Each row is a point. The ring and each string are closed loops that go straight from each point to the next, and from the last back to the first. Before rounding, they use only three directions, however many columns there are. Count how often each string passes through the ring. Passing back the other way cancels.
In the rows, zero is written as 128.

Ring:
[[164 139 118]
 [163 154 102]
 [150 162  85]
 [123 153  80]
 [107 135  92]
 [103 118 108]
 [111 104 126]
 [132 104 137]
 [149 115 136]]
String:
[[136 134 123]
 [149 140 147]
 [165 152 127]
 [144 154 119]
 [145 143 104]
 [177 149  85]
 [183 143 103]
 [158 128 107]]
Times through: 0
String (9 x 3):
[[103 152  99]
 [ 85 129 111]
 [ 93  99 127]
 [112 108 149]
 [130 124 140]
 [148 128 108]
 [174 141  92]
 [170 169  72]
 [134 175  67]]
Times through: 1

Ring, 8 rows:
[[132 117 124  71 110 176 105 134 120]
 [138 130 140  77 131 183 101 134 105]
 [140 138 145  99 143 163 110 121 100]
 [137 145 133 143 142 109 136  94 106]
 [131 141 116 164 128  76 153  79 118]
 [126 131 102 166 112  63 160  75 131]
 [123 113  95 140  97  81 152  86 141]
 [127 107 107  92  97 140 123 117 134]]
String, 7 rows:
[[135 155 125 149 134 105 140  96 106]
 [129 147 106 186 123  50 167  68 122]
 [125 143  95 146  99  91 149  96 127]
 [129 117 114 134 116  97 142  90 129]
 [128 115 110 170 123  52 163  64 134]
 [134 155 123 187 143  59 161  68 109]
 [135 157 124 138 129 119 133 105 105]]
Times through: 1
String:
[[139 134 140 146 151 103 138  86 108]
 [136 130 133 132 138 115 133  95 113]
 [133 142 122 125 124 126 130 107 112]
 [135 155 124 124 126 135 126 114 105]
 [145 151 156 118 161 152 114 112  89]
 [145 135 160 105 162 160 110 113  94]
 [139 124 142 106 142 145 117 109 109]
 [134 131 127 110 125 140 122 112 114]
 [135 144 127  99 121 159 114 126 107]
 [139 142 140  75 130 192  97 141 100]
 [141 130 150  58 137 210  87 146  99]
 [136 145 132  70 119 196  96 147 102]
 [135 144 127  76 116 188 101 143 105]
 [140 132 144  46 126 222  82 156 100]
 [140 120 148  54 133 207  88 144 105]
 [139 112 147  72 137 181 100 128 110]
 [133 130 124 105 120 144 121 116 116]
 [133 141 122 101 117 154 117 124 111]
 [142 145 149  66 137 208  89 147  93]
 [144 136 157  75 150 195  94 135  94]
 [143 151 150  87 145 187  99 135  90]
 [141 149 144 103 142 164 110 123  96]
 [146 146 161 110 165 160 110 114  89]
 [144 135 157 124 163 136 121 100  98]
 [138 128 139 127 144 122 129  96 110]
 [133 137 122 124 124 123 131 105 115]
 [135 156 126 141 133 116 135 102 104]
 [136 156 128 149 138 107 139  96 104]
 [133 150 119 135 123 117 135 104 111]
 [137 156 130 155 141 100 142  91 104]
 [139 152 139 162 154  93 144  83 101]]
Times through: 4

Ring (7 x 14):
[[109 125 120 183 155 126 103  68 142 120 110 112 138 117]
 [ 81 148 132 183 137 112 103  90 150 116 103 105 165 117]
 [ 75 146 145 152 101 113 108 129 158 123 119 117 152 122]
 [111 115 135 114  74 134 118 150 158 142 141 138 102 116]
 [145  88 122 101  78 152 121 141 152 152 154 150  66 112]
 [158  76 115 125 118 156 116 100 143 145 151 146  61 119]
 [136  97 116 166 156 141 107  66 139 127 128 126 101 122]]
String, 18 rows:
[[100 118 147 105  62 130 118 166 163 141 148 142 102 123]
 [141  97 120  78  38 153 128 177 158 164 155 153  66 100]
 [150  94 111  92  58 156 126 154 153 161 148 149  67  97]
 [123 104 129 131 106 138 114 118 150 137 140 136  96 121]
 [110 106 142 144 124 130 108 107 151 126 142 134 104 136]
 [124  95 138 114  93 140 116 134 154 140 154 146  80 129]
 [113 110 136 135 108 133 112 119 152 133 139 134 104 126]
 [127 113 118 109  66 143 122 150 155 152 136 137  97  99]
 [102 132 130 110  54 131 121 166 161 147 131 132 118 101]
 [103 136 124 128  73 129 117 146 157 142 121 125 129  99]
 [108 125 126 144 105 130 112 117 152 134 124 124 123 112]
 [ 87 129 145 167 136 116 103  97 151 115 124 119 138 135]
 [ 84 136 141 167 129 115 105 101 152 118 118 115 146 127]
 [104 133 122 148 102 128 112 118 152 134 116 119 134 105]
 [ 70 162 135 162  99 110 109 126 157 124 102 106 172 107]
 [ 56 165 149 162 100 103 106 132 161 118 108 108 176 119]
 [ 51 153 166 162 113 100 103 128 162 110 122 114 165 142]
 [ 78 131 157 149 113 114 106 123 158 118 134 125 134 140]]
Times through: 0
String:
[[135 101 116 144 123 143 112  96 144 137 132 131  97 113]
 [150  96 102 147 128 150 114  85 140 142 128 130  91 103]
 [144 102 102 167 150 145 109  64 137 133 119 122 105 106]
 [120 117 113 199 182 129 100  39 135 116 107 109 135 119]
 [ 95 127 133 196 174 117  98  57 143 108 112 109 147 133]
 [ 95 125 138 178 153 119 102  78 147 114 120 116 138 133]
 [104 127 126 166 132 126 107  92 147 125 117 117 134 117]
 [101 141 116 173 127 124 108  92 147 127 102 108 152 102]
 [ 82 161 117 196 142 112 103  79 147 117  86  94 183 101]
 [ 71 154 136 204 162 105  97  68 147 105  96  97 180 125]
 [ 78 140 142 195 164 109  97  69 147 105 109 106 161 135]
 [105 123 129 164 133 126 107  92 148 124 121 120 129 121]
 [122 119 114 151 116 136 112 102 146 136 119 122 119 105]
 [122 115 117 151 119 136 112 100 146 135 123 124 115 109]
 [136 109 105 159 134 142 111  81 141 136 118 122 111 103]
 [144 100 105 155 137 146 111  78 139 137 125 127  99 107]
 [162  79 102 158 158 154 110  57 134 136 134 133  77 115]
 [141  80 127 165 171 143 104  56 137 122 143 135  82 141]
 [130  91 130 155 149 138 106  79 143 126 141 134  91 136]
 [132  97 124 143 128 141 111  95 145 134 138 134  92 123]
 [155  87 107 124 107 155 118 107 144 149 142 141  72 106]
 [189  60  93 107 103 173 123 105 139 161 154 154  35 100]
 [182  53 108 124 136 167 115  81 136 147 161 154  35 124]
 [143  77 129 152 157 145 106  70 140 127 149 140  74 141]
 [127  99 127 151 137 138 108  88 144 129 136 132  98 127]]
Times through: 4
